Each row of a before or after table is a point. The points were changed in one or more steps. Then noise was added and the rows were shuffled. The steps act on columns, c1 being the first. Name the steps. A step turns or swaps two columns, mirrors them in a line or flattens them onto one, adds a multiple of one to another, or multiplies or shifts one. Angles are multiples of 10 degrees, from the lower column toward the higher: turns from -170 to 170, lines from 10 to 170 but not 90. Use the fewest steps. Two steps may share a column if one is a turn and the other turns, adds or multiplies; they go together, in the order done. Otherwise the lowest column goes first.
(in the rows, 128 means zero)

Before (11 x 3):
[[142 149 207]
 [113  83  95]
 [116 143  99]
 [153 195 170]
 [130 162 144]
 [139 106 114]
 [ 50 112 131]
 [129 182 160]
 [119 182 169]
 [139 188 129]
 [116  94 145]]
After (11 x 3):
[[166 212 119]
 [ 94 151 114]
 [208 154 139]
 [138 177 131]
 [161 220 124]
 [162 233 149]
 [116  94 142]
 [ 93  57 112]
 [141  75 110]
 [127 226 137]
 [126 107  55]]
Steps: swap c1 and c3; multiply c2 by 1.6

Before (12 x 6):
[[122 117 189 160  65  84]
 [ 79 136 143 124 134  37]
 [209 142  83  84 116 126]
 [106 137  70  63 125 132]
 [ 72  62  89 126  51 222]
 [ 97 157 129  49 106 160]
 [ 99 171 110 121 140 154]
 [180 155 169 145  90 163]
 [149 112 134 128  98 153]
 [131 129 193  44 122 139]
 [120  69  68 145 103  59]
 [196 163 190 138 142 164]]
After (12 x 6):
[[132 131 194  41 128 107]
 [119 119 186 160 127 174]
 [ 79  76 143 132 122 205]
 [177 121 164 134 130  83]
 [ 69 239  95 119 128  77]
 [ 99 108 110 121 129  87]
 [107 122  70  62 129 119]
 [195 115 196 139 129  72]
 [154 156 128 127 122 119]
 [120 151  70 142 121 214]
 [211 122  87  82 129 125]
 [ 93 119 130  44 134  86]]
Steps: turn c2 and c6 by -150 degrees; multiply c5 by 0

Before (11 x 9):
[[176  90 164 142 109  99 160  99 179]
 [ 71 192 142 171  88 148 120 178 121]
 [128 148  84 108 106 120  53 143 131]
 [129 108 117 117 125  67 129 145 139]
 [155  75  89 130 157  90 137 167 150]
 [110 120  99 111 131 128 171 151  84]
 [ 82 184 170  80 118 158  61 189 129]
 [146 161 115  89 164 116 117 151 181]
 [140 179  96 174 135  79 148 189  75]
 [101 139 173 155 161 150 147 115 108]
 [142  81 193  94 122 185 157 164 122]]
After (11 x 9):
[[140 118 192  99 118 186  45 164 121]
 [107  92  98 108 138 121  93 154  83]
 [ 99 109 171 154 193 154 131 114 106]
 [144 122 115  92 196 120 182 149 179]
 [132 136 117 118 117  68  96 151 142]
 [176 113 166 146  91 101  56 102 182]
 [150 134  89 131 186  91  47 167 148]
 [124 186  88 112  86 120 196 142 134]
 [ 81 167 171  80 108 154 252 188 127]
 [ 73 116 147 173  51 149 226 178 120]
 [139  83  95 168 143  80 199 187  73]]
Steps: turn c2 and c7 by 110 degrees; multiply c7 by 1.6; multiply c5 by 2
